Each row is a point. Each copy is the shape, with its points in the same order, stretched, turned, moved and blurred by noise. Say if it was mirrored as well.

Shape (7 x 2):
[[ -4   6]
 [ 33 -45]
 [ -3   5]
 [ -4 -12]
 [  6  -1]
 [  1 -17]
 [ -4   6]]
Copy 1:
[[  3  10]
 [  5 -47]
 [  4   8]
 [ -6  -1]
 [  7   1]
 [ -7  -9]
 [  2   9]]
Copy 1 is: only turned
Copy 2, 7 rows:
[[-3  6]
 [60 16]
 [-2  2]
 [18 -5]
 [ 5  9]
 [23 -2]
 [-7  4]]
Copy 2 is: only turned
Copy 3, 7 rows:
[[-7 -5]
 [56 21]
 [-2 -2]
 [17 -3]
 [ 5  2]
 [20 -3]
 [-1 -3]]
Copy 3 is: only turned
Copy 4:
[[ -2   8]
 [-30 -46]
 [  1   3]
 [  2 -10]
 [ -9  -4]
 [ -1 -13]
 [  0   6]]
Copy 4 is: mirrored

Shape:
[[-16   3 -20]
 [-18  15   9]
 [-11 -11 -17]
 [  3  -3 -14]
 [-17  23 -13]
 [  4 -10  60]
 [ -1  -8   1]
 [-18  -8  11]
 [ 15  -7   0]]
Copy 1 (9 x 3):
[[ 13 -16   3]
 [ -7 -21  15]
 [ 11 -16  -5]
 [  8  -2 -10]
 [  9 -10  16]
 [-48 -18   0]
 [ -3  -7  -7]
 [ -6 -28   3]
 [ -3   9 -15]]
Copy 1 is: mirrored
Copy 2, 9 rows:
[[-15  15  39]
 [ 24   4  33]
 [-23  10  24]
 [-12  17  13]
 [  6  22  48]
 [ 57 -28 -31]
 [ -2   5   6]
 [  6  -9  19]
 [  3  12 -10]]
Copy 2 is: only turned
Copy 3 (9 x 3):
[[ -8  34   2]
 [-31  10  11]
 [ -3  30 -13]
 [  7  18  -7]
 [-19  29  20]
 [-37 -47 -22]
 [ -6   9 -13]
 [-26   9 -14]
 [ 10  -2 -13]]
Copy 3 is: only turned

Shape (12 x 6):
[[ -6   5  52  12   1  -3]
 [ -7  21 -11  10   6  20]
 [  5 -27  24  -6 -16   2]
 [-40   0 -11  17  24  12]
 [ 16  -9  32 -20   6 -10]
 [-20  21  -9  20  32 -18]
 [ 25  -6  29  -2 -23 -35]
 [-13   8   6 -21 -14  -9]
 [-20  20 -35   4  22   9]
 [ 10 -16  14  -5 -16  15]
 [-14   1  -6   1  23  18]
 [ -5   9 -13  28   5  10]]
Copy 1 (12 x 6):
[[-20   2  -9   8   4  32]
 [ 11 -14 -14 -16  18  -4]
 [  5 -11   5  23 -17  24]
 [ -9 -29 -10 -39  -1  -5]
 [-12 -17  11  32   8  21]
 [-22  -8   5 -28  22 -21]
 [ -5  20  29  33   0  12]
 [  7 -11  22  -5   9  19]
 [  5 -28   1 -32  19 -22]
 [ 14 -13  -5  19  -9  19]
 [ -1 -34 -12 -13   8  -1]
 [  5  -3 -13 -16   4 -14]]
Copy 1 is: only turned
Copy 2:
[[-20   8 -20 -45 -33  12]
 [-23  42 -12   0  10   0]
 [ 14 -29 -16 -23 -24   9]
 [-60  33   6   5   5 -16]
 [ 13  -7   1 -24 -33  30]
 [-45  42  31 -21   9  -6]
 [ 39 -26   6 -57 -25  15]
 [ 18   6  -1  -1 -31  -2]
 [-34  49  16  21  18 -10]
 [ 12 -13 -21 -13 -13  12]
 [-34  28   2   9   2   6]
 [-33  30   1 -19  19  -7]]
Copy 2 is: mirrored

Shape (13 x 8):
[[-13  14 -37 -10  16  -9 -20 -10]
 [  0  24 -28 -13   9   5 -13  14]
 [-21 -30   2  -4  14  -3   2  -3]
 [  0 -15  20  10 -38 -21  17  -7]
 [  6 -18  23 -18 -14   0  -7 -16]
 [ 14 -19  31  -6   1 -25   5  -1]
 [-10  22 -17  -8   1  14 -23  21]
 [  7 -17   4  -3   9 -11  12 -13]
 [  3   2 -41   5  20  22 -27   1]
 [-14  28  -9  11  16  10 -19 -10]
 [  4   5 -23  -1   6   2 -32  -4]
 [ 14 -25  27  11  -8 -18  11   2]
 [  7 -11   1  -8   6   7  18 -14]]
Copy 1 (13 x 8):
[[ 22 -12  -6 -26  -4  11   1  60]
 [ 20  -7 -17 -26  36   2  15  42]
 [ 19 -24  22   5 -25  -8 -19  -8]
 [-18  10   6  42 -26  12  -9 -51]
 [-10  -7  17  36  -5 -10 -16  -3]
 [-19   8  17  15 -15 -26 -14 -23]
 [ 30  -2 -20  -7  47   3   6  30]
 [-13 -17  16   0 -25  -6  -1  -1]
 [ 25 -31  -9 -36  32  12 -13  46]
 [ 10 -27 -42 -11  -3   3   5  42]
 [ 15  -6  -7 -14  18  13 -16  42]
 [-20   0  14  15 -15  -8 -22 -40]
 [-12 -33   8   3 -12  -3  14   2]]
Copy 1 is: only turned
Copy 2 (13 x 8):
[[ 18  -7 -19 -23  20   8  -3  16]
 [ 22  -2 -13  -6  15  29  -2  15]
 [  1  15   8 -43 -10   7  22  11]
 [ -4 -16  28   3 -21 -28  28 -16]
 [-41  -3  -3 -17 -14   5  18  -5]
 [-20  11  27 -12   3  -2  30  -8]
 [ 25  12 -23  -7   4  26   0   9]
 [-10  -6  20 -19   5   8  12   0]
 [ 17 -14 -15 -32  16  34  -2 -13]
 [  7   1  -7  -4  11   1 -39  -2]
 [  1 -11 -21 -23  12  12   8 -14]
 [ -5   2  32  -7  -2  -7  26 -23]
 [-17 -13  14 -21   1  23  -3   9]]
Copy 2 is: only turned

Shape (17 x 11):
[[ -5  -1   8   2   8  12  -7  19   0  -3  -6]
 [  5  -5  -6  -8   3   6 -13  10 -10  -2  26]
 [  1  12   9  17   6   1 -13  -4  -5   0  -7]
 [-13   3   4  -2   9  -4  23  -6  35  11  19]
 [  8  -4   2  -7  -1 -15 -11  15   7   4   6]
 [-14  10 -15  28   3  -3 -10   2  -1  -1  -5]
 [  4  -6   4  -9  10  -2  -4  -5  16  23 -11]
 [-13  -2  -9  14 -16   3   6   0   8  -7  -4]
 [  3  19  -5  -6  -1  -5  29   0  -3  -5   4]
 [ 10   3 -11  -4  -1  -2   8  -1 -11  -2 -11]
 [ -3  -5   7  -6   8  -9  -4  -4  -6  -7  -9]
 [ 16   0 -11  -8  -7  -3   0  -5  -8   6  -5]
 [ -3 -10  12  -5  -5  12 -16  -5  60  13  12]
 [ 15   2   6  -3  -4  -1 -13   2  -7  26   0]
 [ -5  -2   3  -7 -23  11 -15   1 -12  21   3]
 [-11  40   8  -7   2  -4 -16   1 -10  -4   4]
 [ 10  -7   8   9   0  -5   2   0  -6   3  -8]]
Copy 1, 17 rows:
[[ -3 -19  -4  -4   1   5   8 -13  -1  -6   3]
 [ -4   2 -12   9   8 -20   6  11   3 -11 -30]
 [  8 -14 -13 -27   0   7  -1 -13   2 -12  -6]
 [ -8  14  -6  14  15  -4 -21  16   2  33   8]
 [  2  11 -15  13 -17   1   6  -1   8   0 -18]
 [ 28  -3 -24 -16  22   4   3 -14  -1  -8   2]
 [-14  17  -1   2 -21 -10  -4  -8   8   6   8]
 [ 16   3   0  -9  16  14  -4 -11 -13   9   7]
 [ 14   7  16 -12  23   4   4  20   6  27  -2]
 [ 14   9  17 -11   5   1   9   2   5   0   1]
 [  1   5   6 -10 -11   7   2   4   0 -11   5]
 [  8  19  10  -7  -7  -7   4   0   5   1 -11]
 [-29  17 -20  30 -17  15 -30 -33   1  12  -2]
 [ -8   4 -12 -13 -23 -21   3  -5   6   6 -18]
 [-17   9 -17 -16 -13 -18   4  -9 -15  17 -18]
 [-11   4 -26 -29  10  12  18   3  10   7 -23]
 [ 11  -8   7 -17 -13  -2  -4  -3   0  -4  -1]]
Copy 1 is: mirrored
Copy 2, 17 rows:
[[  5  13 -12   4 -19  19   6  12  -9   0   1]
 [ 15  15 -22   9   6 -13 -11  17  -5 -22  17]
 [-13  18   2  12  -3  -1  18  -2   1  16   6]
 [  0 -23 -33   9 -21 -14  16 -20   3 -20   4]
 [ -3   3 -21   0 -14  -7   1  24 -17  -8  10]
 [-20   7  -2  27  -3  13  19   2  14   8   3]
 [ -6  -2 -21 -15 -28 -16  16   3   3   2 -15]
 [-17 -11   4  16  -6  17  -2  -2   4   0  -2]
 [ 20 -26  -1  11   1 -14  -3   4   4  10  10]
 [  7  -7   5   1  -7 -12  -9  16   6  16   0]
 [ -1   9  -9  -1  -7   4  -3   8  -5  20  11]
 [  2  -6   3  -4  -4 -23  -9  17   4   6  -3]
 [-26  -9 -36   5 -29 -12  18 -19 -22 -34 -25]
 [ -3   9  -6 -14  -9 -23  15  15   1  -5  -2]
 [ -5   3  -4 -10   9   4   5   8   3 -13  -8]
 [ 13   0 -14  24  28   6  28   0 -15  22   1]
 [-11  11   5  -6 -17  -7  -2  11   2   9  12]]
Copy 2 is: mirrored
Copy 3 (17 x 11):
[[  5  14 -17   2   4   6   8   0   8   6 -10]
 [ -7  -9  -1 -20  11   4  23 -12   2  -4   7]
 [ -6   5  -4  17  12   1   7  20   4  -2  -8]
 [  5  19   0   5  21   5 -10 -16 -18  -4   3]
 [ -2  -2 -16 -12  11  10   2  13  -2  -8  15]
 [-14  12 -13  24  -1   9   6  15   3   9  15]
 [ 15  18 -24   9   7  -4   4  16  -6 -12   8]
 [ -9  -2  -4   1   9   2   6  10 -12  19  12]
 [  4  -8  21  -5  -5   7  -7  -1  -5  -9   1]
 [  5 -15   1   0  -7   3   7   9  -1  -3  11]
 [ -5  -6 -10   1   2   1   2   7  -6  -7 -11]
 [  8 -17   1  -7   0  -1  12  19  -8  -6  14]
 [  5  32 -35  -2  47 -12  -7  -4 -15  15  11]
 [ 10   2  -4  -3   6   3  22  32  -1 -13  11]
 [-11   2  -3 -16  -2  -4  29  30  -6   4   6]
 [-29  15  15  -1 -16   0 -13  11  19 -21 -14]
 [ 10 -10  -4   5  13   5  11  22  -6  -1  -1]]
Copy 3 is: mirrored
Copy 4 (17 x 11):
[[-10 -12   1   2  18   4  -2  16   8  -7  -3]
 [-25 -15   2 -17  15   4  -2   7  -7   4  16]
 [ -7 -11 -12   0   2  -2  -9   5  15   7 -13]
 [ -2  27  15  11 -16   1  -1  11   6  -1  25]
 [-10 -14   6  -8  -6  18  -7   6  -5  -2   7]
 [ -5   0 -11  12  14   3  -6 -12  12   5 -11]
 [ -1  -4  21  -5 -13   1  -9   6  10   3  -4]
 [  4  10  -7   7  10  -3 -10  -7  -2 -10  -7]
 [  7  -6 -13  12  -6 -14   0   6  -9   6  17]
 [  2 -19  -6   1  -2  -9   0  -2  -6   6  -6]
 [ -1  -8  -3  -7   1   6   1  14  -2   9 -10]
 [ -2 -19   0 -10  -7  -9  -8  -5 -10   6  -3]
 [ -9  25  29 -17 -17   7  -7   6  22 -29   9]
 [-11 -21   5 -11  -7  -6 -26   2  -1   7  -2]
 [ -5 -13   2 -20  15 -15 -34  -1  -6  -5  -1]
 [  4 -20 -21 -10  10  -6 -10  12  16   6  15]
 [ -9  -9  -4   2  -6   1  -9   7  -5   7 -14]]
Copy 4 is: only turned
